Each row of a before or after table is a point. One or more steps were done to the points. Then noise was added and the rows were shuffled. The steps act on columns, c1 being the first. Name the steps. A step turns or swaps two columns, mirrors them in a line or flattens them onto one, adds a multiple of one to another, or multiplies or shifts one. Angles are multiples of 10 degrees, from the lower column toward the higher: turns from -170 to 170, lines from 10 to 170 but not 90. Use the fewest steps. Two steps may share a column if one is a turn and the other turns, adds or multiplies; they go together, in the order done. Otherwise the lowest column goes first.

Before (14 x 3)
[[ 3.6 -2.1  2.2]
 [ 3.3 -2.5  3.4]
 [ 3.6 -1.7 -0.2]
 [ 3.1  1.9 -1.5]
 [ 1.5 -0.6  3.9]
 [ 1.2  2.8  0.1]
 [ 1.4 -3.7  1.8]
 [-0.9 -2.6 -1.7]
 [-1.2  1.0  4.9]
 [-3.8 -3.6 -1.7]
 [-1.9 -0.5  2.5]
 [ 4.6 -4.2 -1.1]
 [-0.4  4.3  0.6]
 [ 1.9 -2.1  0.3]]
After (14 x 3)
[[-0.5  4.4  0.7]
 [-2.0  0.9  5.1]
 [-3.2 -0.3  2.3]
 [ 2.3 -3.3  1.6]
 [ 3.1 -2.0  0.5]
 [ 5.8 -1.8 -0.4]
 [ 2.5 -0.4  4.0]
 [-1.2 -2.6 -1.9]
 [ 5.0 -2.5  3.3]
 [ 4.9  2.1 -1.6]
 [ 7.6 -4.2 -0.9]
 [-6.1 -3.5 -1.4]
 [ 1.8  2.6  0.1]
 [ 5.5 -2.0  2.0]]
Steps: multiply c1 by 1.6

Before (11 x 8)
[[-4.4 -2.0 -1.7  2.8  0.3  1.7 -4.7 -2.6]
 [ 1.5 -1.1 -4.8 -3.6  0.7  4.2  0.4 -1.4]
 [ 2.4  3.2  1.0 -2.5 -2.1 -4.1  0.5  0.1]
 [ 3.2 -4.8 -3.0  1.8  1.1 -2.5 -0.8  1.0]
 [-1.6  2.8 -4.8 -0.4  1.9  4.0 -2.3 -5.0]
 [ 3.9  0.3 -3.3  0.3  0.1  1.9 -0.3 -2.8]
 [ 3.3 -2.2  0.4  3.2 -3.3  2.6 -4.7 -5.1]
 [-2.8 -4.3 -3.9 -3.1  4.0 -3.0 -3.9 -4.2]
 [-4.3  0.9  3.0 -0.6 -1.5 -2.6  1.9  0.9]
 [ 0.3  0.5  1.0 -4.0  1.6  0.4 -5.2 -1.9]
 [ 2.5  2.8 -1.6  1.3  4.2 -0.5  2.3 -5.2]]
After (11 x 8)
[[ 5.0  2.7 -4.7 -0.2  2.6  2.3 -2.3 -1.2]
 [-2.3 -4.8 -2.8  1.5  1.4 -4.2 -0.6 -2.1]
 [ 0.8  0.2 -3.2  0.4  0.0  0.0 -0.3 -5.0]
 [ 1.4  1.1  1.0 -4.0  2.3 -1.6 -5.5 -0.9]
 [-1.1  3.3  1.0 -2.7 -2.7 -6.0  1.0 -2.1]
 [ 3.6  3.0 -1.6  1.3  5.5 -2.6  2.0 -4.7]
 [ 1.0  0.7  3.0 -0.4 -1.7 -4.8  1.9  4.3]
 [ 4.9 -4.2 -3.8 -2.8  4.9 -5.1 -4.0  0.6]
 [ 2.8 -2.2  0.7  3.2 -4.3  0.7 -5.0 -5.5]
 [ 4.5 -1.9 -1.5  2.8  0.1 -0.3 -5.0  2.7]
 [ 0.7 -1.2 -4.8 -3.5  1.1  2.0  0.6 -2.3]]
Steps: mirror c1 and c8 in the line at 120 degrees; multiply c5 by 1.3; shift c6 by -2.0

Before (13 x 11)
[[-1.1  4.6 -2.0 -0.1  4.6 -1.6  0.2 -3.4 -0.8  3.2  2.2]
 [ 1.6  1.3 -0.5  0.1  0.1  0.0  3.7 -0.4  0.7  2.6 -1.0]
 [ 2.8 -0.8 -3.8 -0.9 -4.9 -2.0 -3.5  0.4  1.7  0.4 -2.0]
 [ 1.9  2.7 -0.7 -3.9 -5.3  2.4 -6.0  2.6 -4.0  0.6  1.4]
 [-5.3 -0.1 -0.6  3.3 -4.8  4.2 -1.2 -2.5 -2.6 -0.8  0.8]
 [-5.2 -3.1 -2.0  2.8  2.3  0.0 -6.3  1.0  0.2 -2.6 -2.8]
 [ 2.3 -1.3  0.9  1.6  2.2  2.0  2.3 -4.5 -3.8 -1.7  0.2]
 [-1.3 -1.3 -0.2 -2.5  1.2 -0.2  0.7 -5.6 -0.9 -3.9  2.3]
 [ 3.7 -0.5 -1.1  4.8 -1.8  2.5 -6.3 -4.6 -4.2  2.3 -0.4]
 [ 3.3  2.0  0.6  3.8 -3.2  3.0  2.1  1.6  1.7 -0.1  4.5]
 [ 2.4  2.8  5.0  2.6 -3.4  5.7  0.5 -0.7  2.0 -1.8 -1.4]
 [ 3.0  2.8 -3.6  0.6  4.2  6.2  2.5 -5.1 -1.4  3.4  4.2]
 [-1.9  5.3 -4.5  0.7  3.9 -1.8  2.9 -4.8 -2.9 -2.4 -3.8]]
After (13 x 11)
[[-0.8  3.9 -3.8 -2.8  5.7 -5.8  2.6  3.3  0.1  0.0  4.2]
 [-1.2  3.5  5.4 -4.4  0.1 -4.4  0.6 -3.4 -0.1  0.0 -1.4]
 [-5.5  1.1 -5.3 -0.2  5.5  1.9  3.0  2.9  1.3 -0.2 -3.8]
 [-2.5 -4.7 -1.5 -4.5  1.7 -2.9 -1.2 -5.0  2.3  0.0  0.8]
 [-0.3  2.0 -0.2 -0.1  0.4  0.0  3.7  0.0 -0.8  0.0 -1.0]
 [ 2.2  1.4 -0.5 -2.2  4.7 -1.4  2.3  1.4  4.0  0.0  0.2]
 [-0.1  3.8  1.2 -4.6 -2.1 -1.5  2.1 -2.9 -1.4  0.0  4.5]
 [ 2.2  2.9 -2.3 -5.3  4.3 -0.6 -6.4 -2.5  3.7  0.0 -0.4]
 [-1.4  2.9 -2.0  2.9 -3.4 -3.6 -6.0 -4.9  3.4  0.0  1.3]
 [ 2.1  2.0 -3.0  1.6 -1.2  1.5 -3.5 -4.9 -2.9 -0.1 -1.9]
 [-4.5  1.3 -2.2  0.7  4.1  1.4  0.1  3.9  0.1 -0.1  2.0]
 [ 0.5 -1.8 -0.5  2.4  5.7 -0.7  0.8  0.2  0.8  0.0  2.3]
 [ 0.2 -6.1 -1.9 -2.6 -0.6  0.8 -6.4  2.5 -0.8 -0.1 -2.7]]
Steps: turn c1 and c2 by 60 degrees; mirror c3 and c9 in the line at 10 degrees; turn c4 and c6 by 160 degrees; turn c5 and c8 by 80 degrees; multiply c10 by 0
